Each row is a point. Examples show where two turns around zero, p and q, send a point. Write where each new point lands after one turn and then the other. Backwards means that the second turn is done in reverse. Each puzzle has new turns, and all numbers are rounded.
In the rows, 128 means zero.

Turn p:
[ 92 159  92] => [116  90  84]
[159 130 136] => [150 130 151]
[153 112 106] => [123 109 159]
[109 110 178] => [122 183 119]
Turn q:
[125 148 130] => [118 144 120]
[160 134 137] => [110 134 156]
[132 165 136] => [104 157 122]
[116 128 140] => [120 121 115]
[111 157  95] => [148 166 109]
[124  37 130] => [166  47 146]
Where do these land?
q, then p: [146 120 125] => [134 147 130]
q, then p: [108  90 120] => [117 126 170]
p, then q backwards: [145 187 170] => [ 91 119  64]
q, then p backwards: [113 114  98] => [143 158 141]

Turn p:
[106 133 167  94 105 153] => [ 88 136 104 110  86 125]
[109 124  88 141  88 149] => [141 130 144  94 122 179]
[168  98 117 114 179 101] => [169 113 100 147 164  85]
[100 179 126 150  92 152] => [ 96 145 180 109 103 155]
[107 134 141 130 170 117] => [107 150 122 141 159 107]
[114 170 125 107 101  94] => [137 175 149 139  90 125]
[140 110 152 145 159  92] => [129 122 113 177 153 112]
[156 116 130 166 164 177] => [109  70 142 113 170 116]
[153  89 105 105  94 117] => [177 112  99 122 104 147]
Turn q:
[146  97  83 140 127 118] => [107 154 168 114 102 126]
[135 165 155 113 151  92] => [106 132  75 137 142 152]
[156 162 160 197 124 157] => [131  86  84  84 100  81]
[171 116 106 102  65  90] => [ 81 145 149 192  97 105]
[103 124 129  94 139 150] => [164 140 135 140 152 142]
[107 103 145 108 142 118] => [125 131 140 131 169 142]
[107 135 114 161 122 111] => [116 100 138 113 108 149]
[101 120 131 108 153 188] => [194 139 137 113 154 126]
Where do these land?
p, then q: [166 165 131  99  94 148] => [ 99 110 139 185 139 103]
q, then p backwards: [137 131  95 121 139  83] => [ 84 139 148 138  99 129]
q, then p backwards: [172  93 166 168 182 143] => [105 138 109  82 186 182]
q, then p: [103  97  98 141  94 136] => [ 96 103 104 160 103 131]
q, then p: [115 155 140  98  97 136] => [142  94 148 142 152 149]
q, then p: [114 113  93 116 136 144] => [109 108 139 132 101 106]
q, then p: [128 105 132  91 101 146] => [117 114 149 171 143 118]
p, then q: [ 91 128 128 150 133 139] => [164 123 119 116 141 144]
p, then q backwards: [126 165 169 168 175  76] => [153  84 145  68  75 108]

Turn p:
[191 186 144 128 119 141 186 136  90] => [168  56 105 115 131  84 165  92 154]
[120 106 120 119 158 112 146 109 141] => [105 145 135 128 105 115 152 146 112]
[131 150 101 134 112 127 147  83 187] => [153 162 120 143  85  81 108 112 103]
[121 103  57 163 146 109 102 164 139] => [137 160  93 144  92 201 140 142 114]
[ 84 120 145 100 156 130 115  89 153] => [ 82 157 154 131 116  98 103 157 131]
[ 93 150 164 165 109 194  40  80 124] => [111 169 118 187 193 114  49 123 181]
[131 147 172 135 140  92 112 131 111] => [117 114 173 137 132 136 140 107 164]
[135 123 119 107 120 113 127 118 102] => [142 109 144 135 132 128 137 154 123]
[162  88 113 110 150 126 118 164 143] => [ 99 105 114 132 118 166 141 125  82]
[114 100 121 142 113 151 151 186  95] => [137 124  96  78 164 168 146 135 127]
[120 139 119  92 111 140 141 148 148] => [133 112 123  95 113 122  98 132 110]
[133 123 161 140 103 101 152 129 101] => [151 123 162 111 155 123 159 114 136]
Turn q:
[142 158 107 164 149 132 122  90 151] => [ 98 107 147 146 118 109 147 166  96]
[ 86  97 155 103  80 124 120 144 134] => [157 116 134 126 153 158  89  78 142]
[ 89  75 147 150 125 120 147 167 129] => [141  92 117 123 149 119 126  88 186]
[143 132 108 123 155 159  87 105 152] => [154 123 124 154 122 101 124 166  89]
[121  74 135 107 129 115 123 169 112] => [161 140 109 117 132 116 103 105 179]
[151 204 110 108 158 147 131 123 166] => [123 119 115  96  93 136 151 171  59]
[152 193 143 131 159  80 130  79 112] => [ 74 165 172 104 101 103 152 131  81]
[142 135 119 120 140 116 175  78 114] => [114 152 176 114 133 139 165 154 134]
[151 162  82 133 118 109 121 118 136] => [ 91 133 130 122 114 136 106 173 111]
[144  83 166 140  92 141 136 160 116] => [145 130 111 161 113 152 127  85 176]
[ 87  95 134 128 103 165 117 174  86] => [149 132  73 144 180 141 117  91 157]
Where do these land?
p, then q: [157 182 114  86 127 103 185 122  92] => [151 137 159 125  84 157  98 122 203]
q, then p: [ 97 147 103 161 140 121  72 141 146] => [125 148 152 149 127 185 149 170 133]
q, then p: [141  97 121 182 156 131  99 158 143] => [155 175 146 136 106 167 148 119  95]
q, then p: [138 136 106  87 111 152 150 115  82] => [118  93  82 115 106 113 111 115 162]
q, then p: [124  96 196 169 115 130  98 125 121] => [147 186 147 175 136  94 156 113 132]
p, then q backwards: [ 89  83 140 143 139 110  93 172 154] => [136 169 125 103  70 106 155 112  98]
q, then p backwards: [154 138 116 100  82 128 143 118 144] => [105 118 102 121 124  99  92 157 133]
q, then p: [146 159 123  81 158 143 139 117 137] => [151  67 123 103 136 126 133 132 132]
p, then q backwards: [ 96 107 162 178 115 155 144 133 144] => [102 133 138 104 131 112 132 137  59]
q, then p: [138 135  99  95 137 106 158  79 118] => [101  86 141  87 132 125 111 102 155]

Turn p:
[113 125 104 157 152 113 144 133  91 177 106 129 183 132] => [188  92 115 129 109 168 155 122 106  99 110 116 112 115]
[103 102  86 104 106 140  63 116 128 131 133 102 109 159] => [ 98 114 108 127  71 133  83  81 145 144 126 127 134 160]
[124 110 149 105 143  86 138 110 144  84 146 133 111 126] => [ 76 149 133 159 118  99 149 146 126 117 138 144 120 114]
[132 111 154 147 149 162 121 116  72 127 164 154 111 156] => [131  85 120 152 155 105 132 124 157 152 127 104  71 144]
[115 124  69 141 174 125 100 141 120 118 138  65 144 129] => [152  88  73 142  82 106  99 127 110  98 129 145 158 142]
[110 131 148  90 150 167 135 152 145 159 153 195 130 120] => [137 115 169  93 125 123 155 142 161 148 190  90 114 120]
[133 140 136  57  99 121 156 121 167 134 126  97  90 105] => [ 93 189 142 115 127 108 109 106  91 145 161 113 160  98]
[121 123 164 148 125 127 148 198 131 102  97 128 122 129] => [118 119 106 108 158 158 129 180 131 155 133 160 131  91]
[184 163 147 138 108  84  97  85 126 125 140  99 161 135] => [139 147 154 201 144 131 140 106 110 127  91 145 168 162]
[110 107 146 146 134 127 132 137 148 100 161 105 173 104] => [118 115 131 160 134 144 106 174 124  83 154 133 136 134]
[108 179 114 176 135 146 134  98 107 157 133 133 109 157] => [163 134  94 114 136 119 146 128 134 137  85  78 116 170]
[158 119 124 131 112 132 151 117 137 104  75 136 135 146] => [139 168 122 118 145 143 132 111 137 125 117 177 109 117]
[127  81 156 102 125 153 124 155 163 143  69 164 105  85] => [113 134 184  60 119 143 113 144 114 156 157 166  98 102]
[117 148 112 123  97 138 113 117 107  86 124 138 102 113] => [ 84 125 113 102 156 117 129 103 138 121 116 133 138 152]
[167 158 109 154 112  99 164 127 134 173 156 142 134 122] => [171 144 155 139 142 119 143 126 137 113  85  89 157  96]
Turn q:
[180 139 111 110 165 169 134 124 101 149 157  90 113  90] => [147 103 144 145 176 162 131 124  78 123  84 151 102  98]
[103 138 162 156 136 118 101 130 145  85 125 145 124 116] => [128 127  97 149 105  95 100 129 137 132 140  92 147 107]
[112 114 124 174 120 151 112 115 148 124 111 140 168 159] => [128 133 100 114 143 115 118 112 179 132 151 150 167 123]
[ 99 153 112 151 164  95 154 127 155 137 100 107 135 151] => [ 93 155 126 124 144 152 133 165 128 106 157 109 174 127]
[159 152 132  79 127 153 113 149  43 149 129  91 122 116] => [157 101 188 146 127 161 146 109 115 121  45 127 119 131]
[137  85 168 152 126 115 144 155 144 105 129 158 129 165] => [124 140 125 124  89 126  65 120 152 121 168 144 118 137]
[102 120 174  94 123 132 129 108 157 124 151 151 143 150] => [135 181 104 134  98 107 127  88 116 123 139 132 126 145]
[116 132 116 164 139 101 150  79 148 115  82 185 126 147] => [ 56 131  83  76 116 123 118 131 143 138 150 115 149 124]
[ 97  77 132 151 125  95 125  89 154 113  97 119 123 137] => [106 150  96  99 147  92 103 151 160 103 144 107 122 156]
[130 115 141 124 114 115 139 145 117 138 142 140 169  88] => [142 147 136 142 131 146 131 116 152 165 133 110  92 121]
[105 135  85 146 119 115 161 106 137  79 130 123 130 148] => [ 70 115 112 145 132 113 155 140 151  98 158 135 128 126]
[163 138 108  73 125 132  99 157 141 127 121 120 128 115] => [174  91 128 129 122 156 154 117  99 122 130 114 117 152]
[116 120 124 155 124  81 100 112 143 131 159 154 128 159] => [133 153  89 110  88 113 133 168 151 124 139 145 128 115]
[126 130  96  98 131 188 129 175  77 175 143 116  88  86] => [165  96 218 115 157 122 155 114  88 138 102 136 110  95]
[177 172 137  92  82 158 129 151 109 169 144  80  95  93] => [162  97 176 167 144 139 149 137  71 173  80 151 120 163]
Where do these land?
q, then p: [153 109 118 200 113 154 110 105 132 147 122 106 164 113] => [175 116 166 102  67 106 144 151 141 124 144 147 134 125]
p, then q: [114 142 155 107 119 153 157 114 141 153 110 168 164 115] => [121 139 141 173 126 135 113 102  75 116 109 155 124 120]
p, then q: [107 118 168 128 124 122 126 131 109 137 132 144  92 120] => [136 154 174 116 140 112 120 143 115 117 121 113 132 130]
p, then q backwards: [141 223 118 101 120 125 131 129 137 135 148 127 146 135] => [ 78 170 129 113 122 146 100 128 168 149  91 108 167 134]
q, then p: [110 116 107 154 129 155 118 136 133 156 136 107 162 126] => [162 136 157 134 128 100 151 156 129 118 150 136 137 125]
p, then q: [134 110 137 135 109 132 107 134 135 136 108 139  31 118] => [154 165 153  80 114 120 152 143 109 137 107  74 148 163]
q, then p: [176 109 150 101 194 156 127 139  96 139 139 107 162 139] => [140 126 141  98 167  93 117 106 130 135 141 177 100 193]
p, then q backwards: [138 154 133 122 104  64 134 177 141  62 116 116 158 161] => [132 194 104 176 144 130 138  95 133 131 156 106 179 176]
p, then q: [106 110 112 111 102 165 143 152 143 145 116 125 159 113] => [166 114 110 155 133 111 144  92 106 117 111 141 111 119]
q, then p: [138 115 109 193 168 144 147 113 137 132 111 117 124 137] => [121  80 142 110  96 117 142 150 133 109 174 139 139 147]
q, then p: [127 108 124 112 116  76 117 130 136  43 153 114  69 107] => [ 63 108  80 135 122 123  83 145 143 133  65 146 142  89]
p, then q: [150 115 103 114 137  61 162 119 108 129 154 108 148 114] => [ 84 107 114 156 153 118 109 138 171 153 120  92 104 110]
p, then q backwards: [117 105 161 116 139 134 100 126 148 163 143 204  81 118] => [ 99 114 107 132  77  99 154 159  81 149 108 166 103  97]
q, then p: [122 107 121 109 110 156 142 125 103 130 138 165 144 149] => [101 173 157 123 130 119 146 117 127 125 129 110 108 139]
q, then p backwards: [110 115 125 103 102 131 132 112 150 125 124 102 154 159] => [132 160 117 124 133 140 119  91 136  93 128 139 152 140]
q, then p backwards: [128 108 100 106 131 134  98 123 114 116  99 116 167 129] => [122 151  96 146 114 146 134 127 100 129 137 164 154 139]
p, then q: [105 211 134 164 160 114 124 109 113 128 125 111  50 123] => [103 140 183  99 127 200 163 167 156  91 124 108 146 166]
